Rows are points. Each copy is the shape, with its points in the same order, turned, moved and blurred by noise. Some copies are also mirrored. Which?

Shape, 9 rows:
[[-3.2 -1.4  0.7]
 [-4.3 -0.7  0.8]
 [-5.1 -3.2  3.8]
 [ 1.2  7.9 -3.5]
 [-4.6  1.4  2.1]
 [ 1.7  0.8  1.8]
 [ 1.9  6.1 -6.7]
 [-4.7  2.0 -6.2]
 [ 0.9  4.4 -4.7]]
Copy 1 (9 x 3):
[[-2.3 -1.2 -3.9]
 [-2.9  0.9 -4.0]
 [-1.9 -2.2 -7.9]
 [ 1.9  4.7  5.3]
 [-2.3  3.0 -4.8]
 [ 2.7 -0.6 -1.6]
 [-0.3  2.8  6.8]
 [-6.7  1.5  2.3]
 [-0.3  2.1  4.0]]
Copy 1 is: mirrored
Copy 2:
[[-3.0  0.6 -1.1]
 [-3.7  1.1 -2.2]
 [-6.9 -0.2 -0.1]
 [ 5.3  7.4 -4.0]
 [-4.3  3.7 -1.9]
 [ 0.7  2.3  1.8]
 [ 7.1  4.6 -5.4]
 [ 0.9  1.7 -8.3]
 [ 4.7  3.9 -4.2]]
Copy 2 is: only turned

Shape:
[[-3.2  0.0 -3.0  5.1]
 [ 5.2 -2.0  0.4 -1.9]
 [-3.4  4.1 -2.6  3.5]
 [ 4.8 -5.6  0.5 -8.7]
 [ 4.7  0.0 -2.5 -1.4]
 [-3.8  5.3 -2.9  2.7]
 [-2.1  3.2  1.8  3.6]]
Copy 1:
[[-1.9 -1.3 -2.7  7.3]
 [ 2.0 -4.3 -1.2 -3.2]
 [ 0.3  1.4  0.4  7.6]
 [ 4.3 -1.8 -4.7 -8.5]
 [ 4.6 -3.6 -0.7 -0.4]
 [ 0.7  2.2  1.0  7.3]
 [-3.2  0.2  2.2  4.1]]
Copy 1 is: only turned
Copy 2, 7 rows:
[[-4.4 -4.5  3.7  4.5]
 [ 2.6  2.8  5.2 -0.7]
 [-6.5 -3.2  0.4  1.4]
 [ 6.8  0.7  8.8 -6.1]
 [-1.1  2.8  5.9 -0.9]
 [-6.9 -3.3  0.2  0.9]
 [-2.7 -1.7 -1.1  2.6]]
Copy 2 is: mirrored

Shape (12 x 6):
[[ 0.3  0.9 -6.5  0.4 -6.3 -5.1]
 [ 0.6  2.1 -6.1 -1.5  0.5  3.9]
 [ 0.6 -2.3 -2.6  0.2 -6.9  4.6]
 [ 8.3  4.6 -4.8  3.3  4.8 -0.7]
 [ 1.4 -0.9  3.3  3.3 -5.1  5.0]
 [-1.5  3.7  3.9 -0.7  3.2 -0.4]
 [ 5.2  2.8  0.1 -2.5  4.4 -4.9]
 [-0.5 -5.3  0.0 -1.3 -2.7  2.0]
 [-3.6 -6.3  2.0  3.3  2.0 -3.6]
 [ 1.2 -2.3 -0.9  0.1 -5.1  2.5]
 [-3.4  0.3 -5.3  3.8  5.0  0.3]
 [ 2.3  6.2 -4.2 -1.9  3.9  7.3]]
Copy 1:
[[ 2.3  2.8 -6.0  6.3 -3.6 -0.5]
 [ 3.3  5.9 -0.9 -2.8  1.0  2.2]
 [-1.1  0.8 -3.2  1.5  1.3  7.2]
 [ 7.6  6.3  7.2  2.8 -1.6 -0.3]
 [-4.8 -1.5  2.4  1.4  3.3  4.8]
 [-2.2  0.4  2.8 -4.3 -1.9 -4.3]
 [ 5.6  0.2  4.4 -1.7 -5.2 -4.2]
 [ 1.6 -4.1 -2.4 -0.9  3.2  2.3]
 [ 0.9 -5.6 -0.6  0.3  5.6 -5.4]
 [-0.8 -0.4 -2.0  2.2  1.1  4.4]
 [ 3.3  5.5 -0.8  0.2  6.2 -4.5]
 [ 1.5  9.9  3.5 -5.3  0.5  3.1]]
Copy 1 is: only turned
Copy 2:
[[ -0.5  -1.7  -5.5   3.5 -11.2   0.8]
 [ -3.4  -1.6  -2.6   5.2  -1.4  -4.0]
 [ -4.3  -5.2   2.8   3.6  -7.7  -1.1]
 [  7.6  -2.2  -4.3   6.4   1.3  -3.0]
 [ -0.1  -2.7   7.3   1.8  -5.3   0.4]
 [  1.0   4.3   0.8  -1.9  -0.2  -0.7]
 [  5.6  -0.3  -5.7  -2.2  -0.5  -3.4]
 [ -4.2  -5.2   1.4  -1.3  -3.8   1.1]
 [ -1.4  -1.1  -0.8  -3.0  -1.4   8.9]
 [ -2.6  -4.4   2.4   1.6  -5.9  -0.2]
 [ -2.2   1.4  -3.7   5.6   1.1   3.5]
 [ -1.5   1.0  -0.3   6.5   2.6  -7.9]]
Copy 2 is: mirrored
Copy 3 (12 x 6):
[[-0.2 -2.1  1.1  4.7 -5.9 -5.7]
 [-6.4  0.5 -1.1  1.2  1.4 -0.5]
 [-4.3  2.7  2.6  2.1 -7.5  2.0]
 [-6.0  0.5  6.7 -2.0  3.4 -8.9]
 [-2.1  6.9  6.4  0.0 -6.4  2.9]
 [ 2.8  6.3  2.6 -1.3  4.6 -1.5]
 [ 0.5  0.9  1.0 -4.3  3.8 -8.4]
 [-0.9  0.5  1.3 -2.5 -4.9  3.3]
 [ 5.4 -3.2  5.5 -0.1  0.2  3.3]
 [-0.8  2.5  2.9 -0.3 -5.7  1.4]
 [-2.8 -2.4  2.5  3.9  5.9  1.2]
 [-8.3  6.3 -0.2 -1.0  4.5 -1.8]]
Copy 3 is: mirrored
